Rows are points. To make a cloud, some directions were put in groups of two or more. Within a group, all points are equally far from the middle, so they leave a hole (a ring in 2 directions, a hollow ball in 3). The other directions are filled evenly. Then the cloud was stretched, turned, moved and blurred a little. Count the holes, and give their numbers of directions, smallest first.
(in the rows, 128 means zero)

Cloud (14 x 2):
[[164 125]
 [183  89]
 [138 129]
 [115 101]
 [125 119]
 [123 116]
 [172  93]
 [200 123]
 [136 160]
 [161 115]
 [198 117]
 [109 127]
 [133 150]
 [139 169]]
Holes: 0

Cloud (19 x 3):
[[171 168 140]
 [120 104  95]
 [185 143  89]
 [105 134  82]
 [102 132 169]
 [176 113 111]
 [145 181 167]
 [147 176 100]
 [115 110 168]
 [183 143 132]
 [177 161 130]
 [177 119 135]
 [109 159 138]
 [120 170 129]
 [131 100 138]
 [153 177 125]
 [109 116 161]
 [153  98 109]
 [181 152 146]]
Holes: 1 (2)

Cloud (29 x 4):
[[100 153 178 112]
 [137  74 131 135]
 [155  95  92 163]
 [ 97 147 110 130]
 [167 108 127 144]
 [ 89 141  92 135]
 [ 78 175 108 126]
 [108 108  85 134]
 [177 110  99  96]
 [119 138  82 167]
 [154 100  99 102]
 [155 101  91 183]
 [155  80 114 167]
 [142 106 110 155]
 [135 163 124 177]
 [133 168 126 154]
 [142 146  62 148]
 [138 154 139 148]
 [101 118  69 119]
 [145 101 103 123]
 [102 129 174 159]
 [124 127  94 166]
 [151 100  91 180]
 [138 150 111 179]
 [ 77 117 135 156]
 [ 81  99 116 120]
 [158 151 132  95]
 [153 148 142 183]
 [143  99  51 160]]
Holes: 0

Cloud (55 x 6):
[[ 72  80 134 130 140 113]
 [117 123 166  93 147 101]
 [158  98  80 124 113 105]
 [164 149 100 127 153 110]
 [143 114 110  97 114 132]
 [173 102 141 129 172 152]
 [168 106  91 162 121 144]
 [144 159 160 142 146 115]
 [114 130  78 159 155 117]
 [111 157 113 132 116 106]
 [160  93 133 114 139 166]
 [142 139 106 168 171 103]
 [148  91 114 160 178 127]
 [165  90 142 161 152 110]
 [158 136 162 152 136  78]
 [106  86 141 178 163  95]
 [108 146 143 148 211  89]
 [143  71 152 157 163 111]
 [158 113 165 135 114  90]
 [101  85 123  88 147 132]
 [ 72 105 109 146 166 152]
 [114  55  88 155 133 102]
 [138 165 110 136 155 100]
 [100  71 119 123 171 156]
 [108  40 116 143 116 107]
 [ 78  68  94 138 114 105]
 [ 79 129 153 169 124 141]
 [165 128 111 179 123 104]
 [ 74 100 154 124 148  83]
 [131  94  65 146 128  79]
 [ 81 122 158  95 178 115]
 [120 119 161  97 133  99]
 [138 127  81 135 123  74]
 [114 125 172 144 110 131]
 [ 99  60 133 106 168 121]
 [ 92  90  76 150 142 113]
 [101  99 163 158 123 154]
 [139 114  61 150 126 125]
 [ 77 125 163 119 161 167]
 [ 77  89 156 165 126  76]
 [ 92 150 120 112 111 149]
 [ 79 155 108 166 107 128]
 [127  60 138 127  99 128]
 [ 90 151 103 161 158 130]
 [145 102 100 153 194  97]
 [ 96  95 112 164 160 171]
 [ 83 114 106 181 135  95]
 [102 121 142 108 104 135]
 [153 118 105 148 201 135]
 [101  73  88 121 130 150]
 [122 148 147 147  74 153]
 [163 132  75 133 118 166]
 [155 167 132 113 157 120]
 [ 61 111 125 139 119 137]
 [118  96  67 126 138 172]]
Holes: 1 (4)

Cloud (72 x 8):
[[128 168 103 152 125  99  76 150]
 [133 134 136 171 144 180  96 119]
 [116 104  96 126 110 184 148 161]
 [186 126 171 147 171  99 125 143]
 [171 138 102  86  90 107 103 135]
 [ 98 107  90 103 118  79 103 131]
 [110 179 190 108 123 109 137 162]
 [110 102 115 171 123 149  68 106]
 [112 112 172 137  99 155  84 131]
 [145 170 143 127 125 130 159 191]
 [138 120  81 134  71 142 164 161]
 [128  94 160  86  87 117 126 132]
 [185 109 121 135 116 163 154 154]
 [159 108 118  74 129 128  96 160]
 [ 73 174 118 144 120 142 140 160]
 [105 128  79  97 134  98 168 135]
 [131 111 129  91 105 163 169 168]
 [139  86 142 111 178  96 133 166]
 [129 118  91 108 156  81 157 117]
 [ 95 140 168 101 109 136 137  77]
 [121  97  75 133  88 157 108 100]
 [128 181 185  98  79 116 121 153]
 [168 109  95 156  85 122 109 151]
 [123  88 141 132 192 130 122 140]
 [191 134 127  88 160 109 123 136]
 [135 145 143 160 178 129  73 153]
 [145 111 134  97 139 169  70 115]
 [109 154 164  94  84 176 112 119]
 [157  77 146 128 155 158 138 117]
 [118 119 140 178 155 162 109 104]
 [102 110 124 117 157 153 159 163]
 [148 140 167 142 128 183  88 115]
 [194 112 131  97 104 159 127 135]
 [124  86  99 138 132 119  91  73]
 [122  81  87 140  92 118  96 113]
 [115 100  89 156 117 176  88 117]
 [123 190 183  95  85 121 145 137]
 [170 123 104 143  99 128 109 184]
 [138 142 144 174 111 106 167 127]
 [103 172 134 113 135  85  66 114]
 [149 158 182 118  89 146  78 112]
 [185 105 170 114 160  80 130 129]
 [117 175 137 125  73  99  85 110]
 [ 89  99  94 132  72 131 147 135]
 [122  99  91 113 159  97  85  98]
 [ 63 136  87 116  92 141 146 135]
 [140 121 116 128 100  94 131 204]
 [168 172 147 110 145 103  69 115]
 [193 124 170 126 148  88  86 148]
 [159 135  94 145 137  69  96 139]
 [102 135 133  64  97 152 140 145]
 [152 138  99 148  67 139 146 164]
 [177 134 161 174 151 136 101 128]
 [106 159 153  89 173 141 119 127]
 [171 111  78 152 104 145 140 122]
 [175 112 136 123  79 133 121 178]
 [108 177 126 131  88  81  88 131]
 [109 148 175 111  99 148 121  72]
 [122 166 165 125 178 121 103 165]
 [185 124 153 102 169  94 143 130]
 [144 138 148 106 105 100 163 201]
 [121 117 115  99 121  90 180 101]
 [114 111 149 146 165 123  56 151]
 [145 128 164 137 104  73 126 187]
 [ 85 177  86 120 106 162 110 123]
 [169 165 118 135 122 115  80  92]
 [204 139 159 115 108 139 115 110]
 [121  78 106 159 154 141 148 110]
 [130 120 138  74 111 126 169 176]
 [ 77 177 112 139 152 117 135 121]
 [128 125 194 153 140 112  69 129]
 [146  97 119 114 161 177 100 143]]
Holes: 3 (2, 2, 4)

Cloud (92 x 9):
[[156 118 113  79  98 136 112 104 178]
 [167 156 111 125 135  89 140 144 185]
 [171  92 152  94 137 104 147  94 114]
 [106 134 106 119 176 105  99 160 172]
 [103 113  89  81 143  95 158 161  79]
 [134 144 156 160 121 178 126  83 163]
 [108 125 136 128 179  80 135 111 125]
 [122  93  58 128 142 150 153 147 171]
 [135 117 130 129 172 170 114 135 101]
 [101 105  85 141  62 156 131 123  88]
 [144 116 145  96 169 142 195 177 156]
 [163  45 122 123 154 140 125  97 154]
 [108 157  62 110 115 160 117  92 130]
 [112  92 153 122 125  87 161 132 109]
 [141 126 114 142 108 190 112 157 151]
 [124  90  60 146 160 139 134 129 142]
 [164 164 118 146 121 117 117  98 117]
 [106 111 143 102 153 140  88 112 147]
 [134  83 100 148 138 161 173 148 120]
 [129 109 119 164  73 173 159 158 170]
 [131  79 113  92 185 109 171 128 143]
 [131  92  63  80 107 177 156 128 149]
 [129  73 109 134 147 148 167 153  83]
 [127  55 145 110 121 149 138  94 163]
 [ 90  78 142 115 149 109 113 141 104]
 [139  82 151 148 100 115 148 108 119]
 [163 117 117 148  87 137 161  81 143]
 [171 105 116 140  87 137 122  84 164]
 [188  86 124 120 145 125 113  98 133]
 [139 110 128  95 156 166 183 155 209]
 [121  93  65 143 141 173 133  87 132]
 [119 106  99 164 123 129  72  76 145]
 [168 154 137 138 129 127 122  64 118]
 [120  78 135 185  97 137 140 150 161]
 [ 98  87  82 108 168 119  94 134 183]
 [126  97 155  94  95 124 154 144 147]
 [164 120 126 165 149 104 193 128 147]
 [127  98 141  83  89 156 154 131 157]
 [151 147 153 102 184 125 175 156 145]
 [120  87 102 105 152  74 128 124 176]
 [119 146 118 168 134 101 118 116  79]
 [149 152 142 130 127 191 164 101 117]
 [ 86 135 143 144 133 149 157  95 140]
 [178 136  75 108 121 149 165 109 134]
 [152  97 100 125 126 159 181 138  84]
 [152 151 132  90 150 144 202 126 176]
 [134 113  68  86  92 170 173 154 103]
 [130  68 134 115 149  90 127  78 134]
 [162  85 124 106 158 162 180 118 123]
 [121 155 104  88 108 173 108  97 163]
 [ 82 168 128 135 124 134 145 124 174]
 [171  99 137 159 129  94 152  87 162]
 [138 135 117  71 125 122  86 123 126]
 [157 123  93  81 112  95 155 118 142]
 [103 104  81 100 183 104 138 151 151]
 [108  95 112 110 158 151 191 147 193]
 [116 112 114 103 153  80 181 169 131]
 [104  98 135 116 172  93 107 113 127]
 [103 146  85 170 145 128 153 165  93]
 [156 107 140  84 157 185 156 135  99]
 [102  88  79  68 142 147 163 172  97]
 [153 121 139  87 166 116 195 157 138]
 [ 98 141 129 176  92 176 106 135 111]
 [139 102  80 103 111 176 160 181 132]
 [147 100 117  49 149 187 127 129 150]
 [133  81  68  76 161 103 138 143 140]
 [153  95 133 100 149 175 190 114 139]
 [126  99  64 142 142 150 153 123 119]
 [121 109  74 136 141 101  94 129  73]
 [122 100 109 156 132 159 172  73 148]
 [110 116  81 132  67 158 162 138 109]
 [ 85 133 108  92 144 143 168 136  84]
 [121  96 109 178 157 100  93 106 146]
 [129  88 137 127 168  97 181 145 109]
 [125 187 122 116 133  96 138 172 126]
 [154 111 136 149 119 189 117 116 165]
 [112 134 109 164 104 161 105  73 119]
 [109 133  82 148 118  80 129 131 135]
 [133  73 109 109 177 129 164 110 106]
 [123 120 149 113 114 140 215 138 108]
 [158 110 112 145 102 158 117 126 206]
 [169  72 128 151 138 147 126 113 189]
 [175  89 115 141 146 156 121 123 178]
 [127  85 125  82 159 129 179 185 128]
 [ 81  93 140 111 120 170 110 111  98]
 [124 127  68 139 128  92 117 105  99]
 [ 90  93  95 103 141 153 172 186 152]
 [ 98 137 123  91 149  93 113 151  81]
 [103 115  73 148 152 157 105 159 122]
 [124  88 111  78 130  87 137  93 124]
 [153 145 103 147 119 188 163 151 177]
 [121 109 130 141 164 177 104 129 114]]
Holes: 3 (2, 2, 3)
